Rows are points. The points of each table are mixes of a few directions, plus a little noise. How many directions does each table use, and how many do they share? Where both have some left over, give the other angles between the two spaces (their principal angles), to ten degrees, smallest first.
In the rows, zero is written as 128.

First, 6 rows:
[[118  55]
 [127 118]
 [135 180]
 [126 112]
 [139 204]
 [124 101]]
Second:
[[112 168]
 [124 139]
 [160  49]
 [117 156]]
Directions: first 1, second 1, shared 0; angles 30

First:
[[142 191 115]
 [127 123 129]
 [114  62 142]
 [143 199 112]
 [110  44 146]
 [132 149 123]]
Second:
[[149 164 143]
 [107  60 131]
 [107 158  74]
 [121  73 147]
 [156 185 144]]
Directions: first 1, second 2, shared 1

First:
[[ 97 193  90 135]
 [162  97 139 117]
 [ 63 116 145  87]
 [160 116 120  99]
 [117  79 183 183]
 [ 92 163 111 130]
 [205 133 106 145]]
Second, 8 rows:
[[141  91 131 119]
 [ 93 144 111 186]
 [110 179 122 144]
 [ 96 153 157 104]
 [190 100  95 129]
 [191  94  74 165]
 [136 112 167  60]
 [ 68 152 166 117]]
Directions: first 3, second 3, shared 2; angles 50

First, 7 rows:
[[109  54 134  60 157 127]
 [124 138 154 153 123 145]
 [134 214  88 166  40 135]
 [108 162 116 167 141 152]
 [159  75  94  58 158  68]
 [122 128 147 150 152 139]
 [139 125 163 143 126 130]]
Second:
[[213  98  99 132 134 186]
 [232  92  94 134 135 199]
 [ 62 152 150 125 123  83]
 [ 58 153 151 124 123  80]
 [137 125 126 129 129 136]
 [125 129 128 128 128 126]
 [ 66 149 147 124 124  85]]
Directions: first 4, second 1, shared 0; angles 80

First (8 x 8):
[[119 113 136 131 128 124 136 130]
 [196 248  66 104 127 160  65 114]
 [ 82  47 171 144 129 106 171 137]
 [ 69  24 182 149 129 100 182 140]
 [176 212  84 111 127 150  83 119]
 [134 138 123 126 128 131 123 127]
 [109  95 145 134 128 119 145 132]
 [138 147 119 124 128 133 118 126]]
Second:
[[ 64 157 119 138 137 175 188  76]
 [153 110 106 162 108 126 144 140]
 [200 169 214 174 167 129  66 120]
 [141 117  95 155 109 133 120 179]
 [185 129 194 108 142  68 116 132]
 [ 41 125  96  51 122 121 164 147]
 [ 91 102 119  64 135 138  88  63]
 [115 118  93 141 116 149 129 127]
 [161 124 119 163 114 116 138 170]]
Directions: first 1, second 5, shared 0; angles 60

First:
[[114 133 159 122 134 142 131 134 130]
 [101 131 144 108 138 128 123 148 134]
 [ 97 131 153 103 122 119 124 141 129]
 [152 120  94 141 108 116 124 107 119]
 [ 91 124 156 109 132 164 108 139 129]
 [181 130 102 164 119 109 151 100 123]
 [161 126  88 148 143 118 135 126 132]]
Second:
[[ 98 139  87 161 106   7 158 113 101]
 [129 131 131 129 134 139 124 132 140]
 [137 125 140 118 134 163 119 132 136]
 [128 125 126 127 123 121 131 124 117]
 [125 130 125 131 127 119 130 128 128]
 [125 128 124 131 125 116 131 126 124]
 [134 132 140 125 143 164 117 139 154]
 [137 126 141 119 137 165 118 134 140]
 [139 116 139 111 122 158 124 124 111]]
Directions: first 4, second 2, shared 0; angles 30, 50

First, 8 rows:
[[156 106 150 134 146 157 166 126 161 134 138]
 [121 148  92 136  96  87 104 122 106 117 138]
 [193 106 116 160 113 128 185 110 178 124 174]
 [ 90 158 100 121 104  88  78 131  84 120 115]
 [170 141  63 167  66  64 138 104 135 107 181]
 [ 65 120 201  79 198 197 101 159 105 150  58]
 [ 97 104 205  91 200 207 134 151 135 152  78]
 [131 140  98 138 103  97 117 122 119 119 141]]
Second (9 x 11):
[[112  95 146 179 131 162  84 164 124 126 131]
 [178 143  74  73 111 114 211 152 160 137 158]
 [143 128 113  63 116 116 173 124 123 105 144]
 [ 80 126 106  98 135 168  82 151 107 143  98]
 [135 124 126 124 123 131 129  49 137 122 128]
 [ 80 109 211 233 161 187  65 155 131 171 109]
 [155  98 126  80 109 126 184 216 120  88 174]
 [155 162  88 154 121  58 107  49 132 118 111]
 [114 164 161 147 146  92 118  91 117 141 101]]
Directions: first 2, second 6, shared 1; angles 30

First (9 x 12):
[[131 129 114 126 125 134 133 129 135 129 131 123]
 [157 142   7 108 105 180 176 139 185 142 151  83]
 [128 128 132 129 129 127 126 127 126 127 128 130]
 [150 138  40 114 111 166 162 136 170 138 145  96]
 [112 121 193 138 141 101 103 122  97 120 116 152]
 [118 123 171 135 136 110 111 124 108 123 120 143]
 [118 123 168 135 135 111 112 124 108 123 120 143]
 [130 129 119 127 126 132 131 129 132 129 129 125]
 [108 119 209 141 143  94  96 120  90 119 113 157]]
Second (9 x 12):
[[141 143 188 124 139  59  43  84  65  90  92 103]
 [151 135  69 115 109 128 124 111 137 113 122  85]
 [117 102 149 145 137 152 143 140 128 153 135 155]
 [122 121 161 138 149 146 131 144 123 156 138 153]
 [118 176  91 103 116 123 162 152 171 109 146 127]
 [137 132 104 120 107  99 110 102 120  94 109  97]
 [ 97  91 134 147 114 149 176 145 148 137 135 168]
 [130 161 142 118 152 139 130 152 137 147 147 139]
 [138  91 114 143 128 158 133 122 124 152 127 124]]
Directions: first 1, second 4, shared 1

First (11 x 12):
[[171  88 133 100 137 108 107 202  79 170 194 136]
 [ 70 183 122 166 115 157 156  26 194  70  39 119]
 [159  98 131 107 135 113 112 182  93 160 176 133]
 [134 122 129 124 130 125 125 139 121 135 138 129]
 [106 148 127 142 122 138 138  91 152 106  95 125]
 [134 122 129 124 130 126 125 138 121 134 137 129]
 [169  90 131 102 137 108 108 198  82 169 190 135]
 [ 59 193 120 172 113 161 162   7 205  59  23 117]
 [110 146 127 139 124 136 137  97 148 110 101 125]
 [137 119 129 122 130 124 124 143 118 136 142 129]
 [158 100 131 108 134 113 113 180  94 158 174 133]]
Second (11 x 12):
[[108 125  98 131 123 142 147 147 125 147 136 135]
 [160 160 140 192 157 125 109 117 160  88 140  19]
 [164 108  88 157 123 133 109 146  58 159 133 163]
 [105 111 156 111 116 141 145 136 147 145 140 130]
 [150 160 126 122  97 119 130 183  58 205 164 165]
 [147  62 148  67 168  97 105 162 153  96 168 113]
 [ 90 210 114 112 149 107 156 135 205  88 133  56]
 [114 112 137 189  87 179 133  47 100 139  57 182]
 [122 100  95  86 138 115 129 152 116 130 135 169]
 [121  87 130  84 158 109 114  99 168  65 105 139]
 [128 175 175 158  91 141 131  85 118 146  97 137]]
Directions: first 1, second 6, shared 1

First, 9 rows:
[[140  71 156 187  67 135 139 180 122 135 106 182 171 139]
 [163 123 128 141 107 141 124 166 104  98 104 130 148 145]
 [126 119 133 136 121 128 131 132 130 133 127 136 132 127]
 [ 43  87 152 146 131 100 149  70 189 220 176 171 111  92]
 [185 108 135 162  82 149 125 200  89  81  84 143 170 158]
 [123 109 138 145 112 127 133 137 132 138 127 147 137 128]
 [144 219  82  44 207 130 105  81 112  84 139  41  77 128]
 [142 190  98  71 180 130 112  99 115  97 134  69  95 129]
 [ 87 126 131 119 146 113 134  86 157 168 156 132 107 108]]
Second:
[[149 116  18  32 205 151 174 202 231 122 120   7  90 130]
 [135 125  96  99 151 135 142 150 159 127 125  93 116 129]
 [125 129 140 139 119 126 122 120 115 128 129 142 132 128]
 [130 126 117 118 136 130 133 135 138 127 128 115 124 128]
 [138 122  81  87 161 137 148 160 172 125 126  76 111 129]
 [110 138 218 207  64 109  90  68  43 133 135 227 159 127]
 [125 130 145 143 117 124 121 117 112 128 129 147 134 128]
 [123 131 149 146 114 123 119 114 109 129 130 152 136 128]
 [117 134 190 182  86 116 102  87  71 131 133 195 149 127]]
Directions: first 2, second 1, shared 0; angles 60

First:
[[178 116 145 101 137 119 123 145 124 105 157 114 126 144 151 136 150 177]
 [ 80 120 109 154 107 137 112  92 161 165 100 131 140 129  99 127 146  37]
 [157  95 128 117 105 132 109 111 156 132 127 130 141 156 134 148 174  80]
 [110 149 148 124 168 105 113 142 124 131 166  80 120 119 116 101 137 200]
 [ 81 157 128 144 151 120 130 132 118 140 132 110 120 105 107 103 105 155]
 [152 111 118 125 102 143 139 123 127 120 106 161 134 137 143 150 122  89]
 [ 49 164 123 157 154 119 125 122 127 157 126 103 121  97  90  93 105 136]
 [214 121 145  91 132 129 156 169  89  73 147 152 119 137 180 150 105 208]
 [204  92 137  98 109 131 122 133 136 103 139 140 135 161 161 159 164 125]
 [ 54 154 100 168 117 144 150 112 121 154  81 158 127  94 100 115  74  70]]
Second (9 x 18):
[[126 115 114 135 102 141 131 112 139 136 103 153 136 134 127 142 129  69]
 [130 147 148 117 165 109 124 151 113 117 164  93 117 120 129 108 126 213]
 [131 155 157 113 181 101 122 161 106 112 180  77 113 116 129  99 125 249]
 [125 103 102 142  80 153 133  98 148 142  81 174 142 139 127 154 131  18]
 [125 106 105 141  85 150 132 102 146 141  86 169 141 138 127 151 130  30]
 [131 151 153 115 173 104 123 156 109 115 172  85 115 118 129 104 126 232]
 [128 126 126 129 124 130 129 126 130 129 124 131 129 129 128 130 128 119]
 [129 139 139 122 149 117 126 141 119 122 148 108 122 123 129 117 127 175]
 [126 110 109 138  93 146 132 106 143 138  94 162 138 136 127 147 130  47]]
Directions: first 3, second 1, shared 1

First (8 x 20):
[[140 114 127 143 177 112 162 141 160  89  81 129 147 101 159 161 126  84
   67 182]
 [ 47 152 177 105 185 131  97 136 149 170 197 199 112  83 134 154 140 116
  172  76]
 [122 137 118 169 107 148 161 160 140 102 100 101 137 148 107 100 135  93
   97 147]
 [188  59 114 174 187  72 111 132  95 151 190  72 114  39  88 242  76  55
  151 110]
 [170 122 114  61 106 118  98  72 106 130 105 145 133 156 169 113 131 219
  140 137]
 [108 159 125 163  42 149 171 142 133 131 108  91 113 190 106  58 134 127
  112 127]
 [ 78 163 151 129  92 136 143 131 141 157 144 142 107 152 127  92 135 134
  138 104]
 [172 117  96  80 129 159  82 108 101  95 101 145 162 152 131 103 148 198
  146 141]]
Second:
[[131 118 122 125 133 141  84 131  98 147 178 129 126 114  89 136 126 138
  181  87]
 [103 134 146 207  79  99 182 152 132 174 171  66  80 123  87 138  95  53
  125  99]
 [189  83 111 133 157  86 124 108 111 126 128  98 128  91 136 188  99 116
  120 146]
 [ 99 145 144  95 202 136 157 137 191  68  47 194 166 117 207 133 159 119
   51 200]
 [168 112 100 142 119 137 135 135 117  96  96  97 147 141 115 119 128 126
  108 155]
 [ 92 151 158  85 186 113 164 117 192  97  60 195 145 118 224 138 149 131
   56 189]
 [153 127 114 135  56 123 124 109  94 157 147  86 106 163 100 100 113 159
  158 102]
 [173 101  96 153 148 141 133 149 122  79  92  98 159 121 110 139 129 102
  100 164]
 [ 37 166 161 124 147 177  88 164 135 156 198 186 123 117  88 105 157 118
  190  61]
 [146 118 128  58 157 122  68  87 107 142 148 173 135 115 156 146 132 198
  171 110]
 [117 155 127 149  25 133 149 121 109 165 142  86  94 188  99  67 122 150
  148  96]]
Directions: first 5, second 5, shared 5

First:
[[141 100  90 105 101 155 138 132 182 137  99  97 118 129 158 123 166 138
  113 159 143  93 144 122]
 [107  86 152 122 133  65 133  63  96 137  61 114 110 170 146 154  47  73
  109  47 104 186 113  68]
 [146 121  91 112 106 171 134 154 180 131 131 110 127 113 145 115 187 155
  122 182 148  80 147 145]
 [124  93 121 114 118 113 136 100 141 136  82 105 114 149 152 137 110 107
  111 106 124 137 129  96]
 [147 123  90 112 106 173 134 157 183 131 133 109 128 112 144 114 190 157
  124 185 149  77 147 147]
 [114 208 189 176 178 109 105 156  37 107 220 197 157 101  59 126  95 138
  169 110 113 166 104 173]
 [108  78 144 118 127  71 135  64 107 137  54 106 107 171 153 153  55  75
  106  53 107 179 116  65]
 [146 144  99 122 115 177 129 170 168 126 159 126 135 102 128 110 193 167
  133 190 149  79 143 163]
 [117 200 177 169 169 118 108 156  55 109 212 188 155 102  69 123 108 141
  165 120 118 155 109 172]]
Second (8 x 24):
[[117 135 125 131 102 134 129 149 153 126 106 122 185 130  98  85 142 148
  148 127 140 133 142 144]
 [135 176  91 186  63 150 144 169 122 130 102 111 168 130 110 118 117 157
  147  88 138 169 129 168]
 [124 174 175 104 111 207 151  88 188 149 230 123  63 107 181 142  92 176
   92 153 108  98  80 172]
 [146 114  83 161 119  95 130 129  76 121  72 117  95 139 145 171 118  86
  130  90 119 157 137  97]
 [ 94 109 219 110 249  49  91 136  56 137 198 194 224 162  46 110  86 133
  106 107 165 167 101 130]
 [113  74 140  59 115 136 132  73 208 123  82 101  96 124 163 100 153 103
  131 166 104  76 150  80]
 [153 149  84 177 131 117 122 174  69 120 125 139 129 123 114 157 144 123
  139 117 140 147 135 141]
 [142  94 106  95 134 136 126 106 153 117 108 117  65 110 167 142 171  97
  131 174 110  77 149  92]]
Directions: first 2, second 5, shared 1; angles 30
